Each point is reached from the start by the listed moves, each made once or not at all, plus a little noise. Say if it took an odd or an even number of moves. Then give how often each move was made.

Moves:
(1): [21 -1 35 27]
(2): [  9  37  38 -25]
Start: [-10 -15 -10 -32]
Points:
[ 20  22  60 -32] => even (1, 1)
[ -1  21  27 -59] => odd (0, 1)
[ -8 -13 -10 -33] => even (0, 0)

Moves:
(1): [-17   9  10  11  -5  -3   8  16  -1]
(2): [ -3   4  -9   4   4   8   2 -23  15]
(3): [ -5 -14  -9   2 -11   0   1 -13 -21]
(4): [-12  -2  -2  -5   3  10  -6  -7   4]
(5): [-6  8 -1 16  3  5 -1 -4 -8]
(6): [ -3   2 -20  22 -19  14 -17 -34 -18]
Start: [ 5 -2 14 -1 -5  6 -3  5 -5]
Points:
[-24   4  23   8  -6  13  -3  16  -3] => even (1, 0, 0, 1, 0, 0)
[-31  -9  -7  31 -39  28 -18 -34 -38] => even (1, 0, 1, 1, 0, 1)
[-25   4  -7  53 -39  22 -12 -31 -54] => even (1, 0, 1, 0, 1, 1)
[-41   6 -17  51 -29  41 -15 -60 -33] => even (1, 1, 1, 1, 1, 1)
[-20  12  -3  34 -26  25  -8 -37 -10] => odd (1, 1, 0, 0, 0, 1)
[-20  -4  -4  35 -41  16  -9 -25 -45] => odd (1, 0, 1, 0, 0, 1)

Moves:
(1): [ 7 -1  1 -4  2 -1  6  4  0]
(2): [ -4  -5  -5  -4 -10  -2   9  -5  -5]
(3): [-1 -6 13  6  6 -1 -5 -8 -1]
(4): [14  3  6 -2 -4  6 -6  0 -3]
(5): [ 3  9 12 -4 -5 -7 -6 -5 -6]
(6): [ -9 -10 -18  -8  15   9  14   0 -11]
(7): [ -5  -8  -4 -12  -2   1   3  -6   5]
(8): [  6   3 -17   1   2  -9  -2   3  -5]
(9): [-7  1 -9  1  3 -2  7 -8  3]
Start: [-4 -9 -7  0  7 -6  7  0 -7]
Points:
[-22 -25 -60 -20  14  -9  39 -15 -19] => odd (0, 1, 0, 0, 0, 1, 1, 1, 1)
[-14 -13 -51  -5  27  -8  26  -3 -20] => odd (0, 0, 0, 0, 0, 1, 0, 1, 1)
[ -3 -21 -31 -24  20   7  31  -9 -13] => odd (1, 0, 0, 1, 0, 1, 1, 0, 1)
[ -4 -27 -32  -8  19 -11  29  -6 -30] => odd (1, 1, 1, 0, 0, 1, 0, 1, 0)
[ 15  -8 -28 -21   5 -11  21  -2 -38] => even (1, 1, 0, 1, 1, 1, 0, 1, 0)

Moves:
(1): [ -3   4  -5  -2  -7  -6  13  -3  -1  -6   1   3   3 -10   9]
(2): [  5   4   5  -4  -1  10  10   3  -3   7   3   1   5 -11   2]
(3): [ -7  -7   1 -12   0   0   0 -17  11 -12  -3  -1  -2  13  -8]
(4): [ -8  -2   2   4   8  -2  -4  -2   8   3 -15  -2  -3  -2   0]
(5): [-3 10 -3 -7 -4 -1 14  0 11  2 -2 13 -5 -1 -2]
(6): [-1 -3 -1  1 -3 -4 12  3  5 -8  1 -4  1  8 -4]
(7): [ 7 -4  7 -5 15 -9  1 -3  9 -3  4  4  7  1 22]
(8): [  3  -1   1   0  -1 -12  11   4  -4   2  13   2 -18 -25  10]
(9): [-11   2   2   6 -10 -12  10 -11  19  -3   1   6   2   5  -9]
(10): [  2  11   0  12   0  -5 -10   5   0  -3   0 -12  -9  -2  -5]
(11): [ 3  0 -5 18 13  2  2 -5 12  1 -5  4  4  1 -5]
(12): [ -4   3 -10   2  -5  -2   5  -3   5  14  -6  -2  -4 -12   7]
(13): [  2 -18  14 -21 -10  19   1  -4   1   6 -11  11  -5  10  28]
(14): [-27  11   3  -3  -2   0   3  -9  13   3  11  -7 -24   1   1]
Start: [  9 -10   2  -1   8  -3  -2  -1   0   6   3  10  -4 -11  -4]
Points:
[  0  -5  19 -15 -23   4  33  -3  34   9  -8  24 -14  -1   4] => even (0, 1, 0, 0, 1, 1, 0, 0, 1, 1, 0, 0, 1, 0)
[-13  19  -5  24   7  -8  27  -8  27   2  16  -5 -25 -23  -7] => even (1, 1, 0, 0, 0, 1, 0, 0, 0, 1, 1, 0, 0, 1)
[-32   3  -4  -9 -16  -3  47 -38  60  25  -8  38 -33 -16  24] => odd (1, 0, 0, 0, 1, 0, 0, 0, 1, 0, 1, 1, 1, 1)
[-13  -7  24   4  13 -19  17 -23  47   9  15  17 -47 -18  38] => odd (0, 0, 0, 0, 0, 0, 1, 1, 1, 1, 1, 0, 1, 1)
